Each row is a point. Examples show where two turns around zero, p and q, send a point. Write where each new point lands after one turn and then the other. Backwards means that the second turn is done in reverse. Each puzzle has new turns, and all numbers are rounded.

Turn p:
[4.3 1.2 3.1] => [-0.3  4.7  2.8]
[-2.6  1.8  3.8] => [-4.1  1.7 -2.3]
[-2.6 -4.2 -5.3] => [ 2.3 -6.9  0.1]
[ 0.8  1.3 -1.7] => [ 2.1  0.5 -0.7]
Turn q:
[-1.9  1.0 -1.5] => [-1.4  1.0 -2.0]
[ 5.4 -1.3 -3.7] => [2.5 4.8 3.9]
[-1.7 -2.5 -1.0] => [ 2.1  0.4 -2.4]
[-1.8  2.8  6.3] => [-3.1 -6.4  0.5]
Where do these land?
q, then p: [-0.1 -3.9  3.4] => [ 1.1 -0.4  5.0]
p, then q: [ 3.3  2.6 -1.7] => [-1.9  0.9  4.0]
q, then p: [3.9 1.9 3.0] => [-5.0  0.6  1.6]
p, then q: [-0.5 -1.7 -0.8] => [ 1.8 -0.7 -0.2]
p, then q: [-6.6  1.2 -4.0] => [ 4.7  5.9 -2.1]

Turn p:
[-4.0  0.2 -3.5 -2.5] => [ 3.3 -2.9 -3.0 -2.4]
[-2.0 -5.9  4.3  3.0] => [-6.4  3.1 -2.9 -2.6]
[ 3.1  3.7 -3.0 -3.7] => [ 3.7 -3.9  3.4  2.2]
[ 3.5 -0.9  0.5  2.7] => [-2.4  1.3  0.7  3.5]
[-1.0  3.9 -3.2  1.6] => [ 4.8  0.9 -1.1  1.9]
[ 0.4 -1.0  4.9 -1.3] => [-3.0  1.2  2.9 -2.8]
Turn q:
[-4.0  1.8 -0.8  8.4] => [-2.3  5.2 -4.9  5.8]
[ 1.1  1.1 -1.0  3.1] => [-2.7  0.7 -0.3  2.2]
[-1.6  2.7 -0.4  0.4] => [0.5 2.7 1.0 1.3]
[-0.9  0.8 -2.3 -2.2] => [ 2.3 -0.5  2.2  1.2]
[ 6.5  0.2  1.4 -3.4] => [-3.1 -3.4  4.1 -4.2]
[-0.6 -5.6  0.2  0.0] => [ 1.5 -3.7 -3.9 -0.8]
[-0.5 -1.0  2.9 -6.3] => [ 3.9 -1.0  1.9 -5.5]
Where do these land?
q, then p backwards: [ 1.3 -2.1  2.2  5.3] => [-1.2 -5.6 -0.5  2.5]
q, then p: [-1.0  5.7 -1.6  4.7] => [ 4.3  6.3 -0.5  0.1]
q, then p backwards: [ 1.4 -3.2 -3.9 -4.3] => [ 1.8  1.7 -3.4 -5.3]
q, then p: [ 0.7  0.1  4.4 -3.5] => [ 0.3 -3.7  3.5 -2.5]
p, then q: [-2.4 -0.5 -1.1 -2.1] => [ 1.2 -3.0  0.9 -0.5]

Turn p:
[-1.3 -1.0 -5.3  0.0  0.4  3.5  1.1 -1.4] => [-0.1 -1.3 -3.5  1.6  4.0 -0.7 -3.4  1.4]
[ 4.6 -3.3  1.4 -3.1  4.4 -1.1  2.2 -3.9] => [ 0.6  0.8 -2.1 -4.2 -5.3  2.2 -4.3  3.2]
[ 0.2 -0.3 -3.7  4.0 -4.8  4.8 -4.8  2.4] => [ 3.8 -1.0 -2.7  4.4  4.3 -2.8  0.6 -6.0]
[ 0.8 -0.3  2.1  1.1 -0.4 -5.3  1.8  0.4] => [-2.8  2.5  2.8 -1.0 -2.4  2.7  0.4 -1.4]
[-3.4  3.1 -1.8 -2.2 -1.5 -0.3 -3.5 -1.9] => [ 0.2  0.8  2.4  2.7  1.5 -5.2 -0.2  2.0]
[ 4.7  1.9 -4.0  6.9  3.7  3.6  0.6  2.8] => [ 5.9  1.6 -3.8  2.1  4.4  6.8  0.5 -0.8]
[-0.5 -0.7  8.5  1.8  0.5 -2.4 -2.6  0.8] => [ 1.8 -1.6  6.0 -3.8 -3.9  0.6  3.2 -2.9]
[ 0.8  0.7  2.7 -3.8  0.7 -3.6 -2.8  4.9] => [-0.4  3.9  0.7 -3.6 -2.1 -2.5  5.3 -0.2]
[ 0.6  0.4  2.5 -3.6 -4.7  2.1  2.2 -2.0] => [-2.6 -3.7 -1.5  2.5 -4.5 -2.2  0.6  0.3]
[-6.5 -0.5 -2.3 -1.1  1.7 -1.3  5.9 -2.0] => [-6.5 -2.1  1.7 -0.8  3.9  1.1 -2.7  4.3]
Turn q:
[-3.6  1.3  2.6  4.7 -5.6 -3.5 -0.7 -4.2] => [ 0.2  1.3 -5.5 -5.7  0.4  2.7 -1.7  5.5]
[-4.5  2.7  0.8 -4.5  5.3  1.4  0.4  2.9] => [ 1.5 -6.2  3.2  2.6  3.1 -0.3  4.4  0.2]
[ 3.1  1.0  1.1  3.2 -5.9  2.5 -2.0 -4.4] => [ 1.3  2.4 -5.9 -2.4 -4.5 -2.4 -3.5  1.0]
[ 1.3 -7.1  1.4 -3.5  4.1  0.2  0.3  0.7] => [-1.3  2.3  5.5  2.2  4.5 -4.2 -1.3 -1.2]
[-0.9  2.1 -2.5  2.9 -4.6  1.9  2.4 -0.9] => [ 2.8 -0.2 -1.1 -2.6 -4.7  3.0 -2.0  0.7]
[-2.7  2.2 -3.4 -2.5 -6.6 -2.4 -2.3 -3.9] => [ 3.1  3.8 -2.4 -1.4 -3.8  1.2  3.8  6.2]
[-0.6 -8.0 -2.5 -0.1  4.6  1.8  3.6  2.8] => [-1.7  0.5  9.4  1.2  1.9 -0.3 -3.9 -1.9]
[ 3.3  1.0 -0.2  1.2  6.3 -1.8 -1.4  1.0] => [-5.8 -1.4  0.2  1.0  1.0 -0.9  2.2 -4.0]
[-0.9  1.2  0.5  3.3 -3.0 -0.1 -2.3  3.9] => [-0.6 -1.0 -3.2  2.7 -0.7  3.7 -2.7  1.6]
[ 2.1  1.3  0.2 -4.0  0.1 -0.7  3.7  2.2] => [ 3.4  1.0  1.1  1.2  1.5  1.0  2.5 -4.1]
[ 3.3  2.1  2.0 -0.6  5.3  0.8 -1.6  0.0] => [-2.9 -2.6 -1.2  1.2  1.1 -3.4  2.1 -3.9]
Where do these land?
q, then p backwards: [ 1.5 -2.5  1.2  0.5 -1.3 -2.2  0.9  0.0] => [ 0.2 -1.0 -2.9  0.9  1.1 -2.3 -0.5  0.6]
q, then p backwards: [ -0.7  -1.9   0.7   1.8 -11.9   1.6   2.2   3.0] => [ 8.5  0.1 -4.2  2.8  5.8  0.4 -0.9 -5.7]
p, then q backwards: [-0.5  2.7 -2.1  0.9  4.5 -1.7  1.8 -1.0] => [-3.7 -3.0 -0.3  0.1 -2.6 -3.1 -0.2  1.0]
q, then p: [-1.2  6.7 -0.8 -0.4 -1.3  3.9 -2.6  0.5] => [-3.0  0.7 -4.4  1.3  0.6  1.3 -3.0 -5.5]
q, then p: [-2.2 -3.9 -0.6 -1.1  3.5 -1.8 -1.4 -3.2] => [-2.6  0.1  3.2 -3.6 -0.1  0.4  4.0  1.8]
q, then p: [ 3.1 -2.0  3.3  1.9  3.3  0.4 -2.1 -3.1] => [-2.2  3.3  4.2 -1.7  1.7 -2.5 -1.9  2.0]
q, then p: [ 1.5 -4.5 -0.1  4.1  4.9  2.8 -1.4 -2.5] => [-1.9  0.7  6.4 -3.0  0.1 -4.9 -0.1 -1.0]
q, then p: [-1.5  7.6 -3.1 -1.1  1.3 -2.4 -3.0  1.1] => [-5.2 -4.1 -4.3  1.4  2.8  3.4 -1.7 -1.6]
p, then q: [ 2.5 -5.0 -2.7 -1.7  1.7 -0.8 -0.4  2.7] => [ 0.9  0.3  1.4  1.0 -3.4 -0.9  5.9  1.1]
p, then q: [ 2.1 -2.2 -1.7 -2.8 -7.8  1.5  3.3  0.0] => [-1.8  1.6  2.0 -3.9 -3.8  3.4 -0.8  6.5]
q, then p: [-4.6  5.1  5.9 -2.2  3.1 -1.3  2.8  2.4] => [ 0.8 -0.8 -5.3 -6.5  0.2  3.9 -4.6  1.9]
